Each row of a before or after table is a point. The points were changed in one or more steps. Then noise was added and the rows were shuffled. The steps act on how far a point lies along the listed directions, d1 being the first. What was done? A step turns or swaps two directions, mirrors them in a line or flattens them onto one, adds a multiple of one to another, or multiplies one. Angles are multiples of 10 degrees, from the lower direction toward the higher: turns from -170 to 170, lines from 10 to 170 but not 90. Use the fewest steps. Two steps may share a direction if one is a turn and the other turns, adds or multiplies; they go together, in the order done. Otherwise the lowest direction goes first.

Directions:
(1): -0.46,+0.20,+0.05
(2): +0.16,+0.26,+0.41
Before (8 x 3):
+0.00,-0.05,-0.23
-0.41,+0.40,+0.21
-0.05,+0.32,+0.45
-0.01,-0.34,-0.48
-0.21,+0.15,+0.40
+0.03,+0.29,+0.50
-0.52,+0.17,-0.20
+0.68,-0.26,-0.24
After (8 x 3):
+0.09,-0.15,-0.20
-0.47,+0.26,-0.08
-0.13,+0.17,+0.21
+0.04,+0.02,-0.14
+0.70,-0.23,-0.19
-0.28,+0.05,+0.24
-0.45,+0.33,+0.10
-0.07,+0.13,+0.24
Steps: multiply d2 by 0.4

Directions:
(1): +0.37,-0.50,-0.23,+0.24,-0.17,+0.12,+0.36,+0.14
(2): -0.10,+0.08,+0.13,+0.40,-0.26,+0.09,+0.13,-0.64
(3): +0.04,+0.28,-0.75,+0.03,+0.01,-0.15,-0.03,-0.14
Before (14 x 8):
+0.20,-0.15,-0.46,+0.42,-0.12,-0.04,+0.22,-0.20
+0.03,-0.10,-0.35,-0.07,+0.21,-0.05,-0.03,+0.07
+0.32,+0.10,-0.93,-0.36,+0.17,-0.07,+0.01,+0.40
-0.10,-0.11,+0.33,+0.00,+0.11,+0.11,-0.02,-0.02
+0.14,+0.09,-0.39,-0.13,+0.31,-0.06,-0.02,+0.49
-0.16,+0.36,-0.36,+0.35,-0.30,-0.11,+0.16,-0.60
+0.12,-0.18,-0.49,+0.03,+0.13,-0.11,+0.20,+0.19
+0.08,+0.07,+0.09,-0.20,+0.00,-0.05,-0.14,+0.32
+0.48,-0.27,-0.65,+0.26,-0.08,-0.10,+0.55,-0.15
+0.47,-0.53,-0.63,-0.29,+0.28,-0.02,+0.18,+0.74
-0.33,+0.53,-0.29,-0.14,+0.10,-0.18,-0.51,-0.23
+0.05,+0.01,-0.12,+0.14,-0.18,-0.01,+0.06,+0.14
-0.25,+0.12,+0.30,-0.18,-0.01,+0.15,-0.22,+0.03
+0.00,+0.29,-0.62,-0.44,+0.55,-0.22,-0.30,+0.59
After (14 x 8):
-0.05,-0.01,-0.21,-0.17,+0.27,-0.07,-0.12,+0.12
-0.04,-0.20,+0.27,+0.11,+0.03,+0.13,+0.07,-0.10
-0.23,+0.47,-0.28,+0.06,+0.14,-0.21,-0.24,-0.25
-0.26,+0.73,-0.24,-0.32,+0.32,-0.37,-0.22,-0.29
+0.35,-0.38,-0.69,+0.19,-0.14,+0.00,+0.09,+0.16
+0.10,+0.29,-0.55,-0.64,+0.35,-0.11,-0.26,+0.54
+0.28,-0.22,-0.46,-0.35,+0.47,-0.08,-0.03,+0.87
+0.16,-0.09,+0.15,-0.12,-0.07,+0.02,-0.05,+0.33
+0.07,+0.12,-0.15,-0.22,+0.37,-0.05,-0.08,+0.55
-0.23,+0.26,+0.09,-0.76,+0.59,-0.18,-0.47,+0.58
-0.22,+0.23,-0.20,-0.26,+0.32,-0.22,-0.14,+0.17
-0.11,+0.21,-0.02,+0.01,-0.10,-0.07,-0.10,+0.10
-0.06,+0.31,-0.63,+0.30,-0.26,-0.16,+0.18,-0.42
+0.08,-0.34,+0.09,+0.08,-0.19,+0.28,+0.14,+0.09
Steps: multiply d1 by -1; turn d2 and d3 by 20 degrees

Directions:
(1): -0.36,+0.10,-0.30,-0.24,+0.04,-0.16,-0.23,+0.18,+0.13,-0.18,+0.37,+0.42,+0.36,+0.56
(2): -0.19,+0.15,+0.20,+0.32,-0.15,+0.08,-0.03,+0.64,-0.17,-0.44,+0.36,-0.45,-0.13,+0.00
Before (11 x 14):
+0.18,+0.04,+0.39,+0.20,-0.07,+0.25,+0.09,+0.18,-0.04,-0.11,-0.20,-0.44,-0.35,-0.69
+0.10,-0.26,+0.16,+0.03,-0.01,+0.15,+0.29,-0.23,-0.01,-0.03,-0.50,-0.04,-0.05,-0.41
+0.37,-0.27,-0.12,-0.23,+0.06,+0.01,+0.24,-0.78,+0.14,+0.54,-0.50,+0.29,-0.04,-0.38
+0.62,-0.22,+0.05,-0.19,+0.18,+0.09,+0.18,-0.62,+0.03,+0.57,-0.34,+0.07,-0.22,-0.45
+0.05,+0.15,+0.17,+0.23,+0.11,+0.13,+0.21,+0.37,-0.16,-0.03,-0.06,-0.51,-0.26,-0.35
-0.62,+0.20,+0.18,+0.13,-0.26,-0.15,-0.19,+0.78,+0.02,-0.49,+0.63,-0.28,+0.07,+0.25
+0.02,+0.02,+0.48,+0.37,-0.05,+0.12,+0.03,+0.55,-0.05,-0.21,+0.04,-0.58,-0.32,-0.33
-0.17,+0.32,+0.16,+0.22,-0.11,+0.09,+0.06,+0.65,-0.13,-0.39,+0.19,-0.31,-0.01,+0.03
-0.29,+0.07,-0.24,-0.31,-0.02,-0.07,-0.23,-0.15,-0.07,+0.03,+0.24,+0.44,+0.51,+0.38
+0.43,-0.06,+0.47,+0.14,-0.04,+0.05,+0.49,-0.31,-0.13,+0.16,-0.57,-0.34,-0.43,-0.67
-0.16,-0.08,-0.05,-0.05,-0.12,-0.04,-0.04,-0.02,+0.25,+0.00,-0.05,-0.12,+0.18,-0.05
After (11 x 14):
-0.38,+0.16,-0.29,-0.39,+0.05,-0.08,-0.31,+0.15,+0.29,-0.22,+0.29,+0.55,+0.34,+0.31
-0.20,-0.06,-0.17,-0.40,+0.22,-0.19,-0.23,-0.16,+0.37,+0.14,+0.03,+0.63,+0.39,+0.45
+0.07,-0.25,-0.08,-0.42,+0.08,-0.18,+0.09,-0.87,+0.29,+0.64,-0.51,+0.42,+0.07,-0.20
-0.42,-0.07,+0.03,-0.03,-0.09,+0.03,+0.04,+0.39,-0.02,-0.49,+0.10,+0.12,+0.21,+0.16
-0.13,+0.17,+0.06,+0.11,-0.06,+0.06,-0.14,+0.78,-0.16,-0.44,+0.77,-0.28,-0.05,+0.17
+0.24,-0.04,+0.31,+0.19,-0.11,+0.21,+0.11,-0.29,-0.35,+0.20,-0.23,-0.39,-0.13,-0.55
-0.24,+0.19,-0.37,-0.33,+0.28,-0.11,-0.05,+0.06,+0.11,+0.11,+0.12,+0.38,+0.29,+0.36
-0.13,-0.10,-0.01,-0.01,-0.11,-0.02,+0.03,-0.06,+0.22,+0.02,-0.10,-0.22,+0.13,-0.16
+0.04,+0.06,-0.23,-0.29,+0.15,-0.02,+0.05,-0.38,+0.14,+0.30,-0.34,+0.50,+0.28,+0.15
-0.53,+0.29,-0.11,-0.18,-0.08,-0.24,-0.03,+0.53,+0.07,-0.62,+0.52,+0.26,+0.26,+0.57
-0.30,+0.14,+0.13,+0.30,-0.29,+0.08,+0.06,+0.77,-0.15,-0.56,+0.54,-0.43,-0.08,-0.03
Steps: turn d1 and d2 by -160 degrees
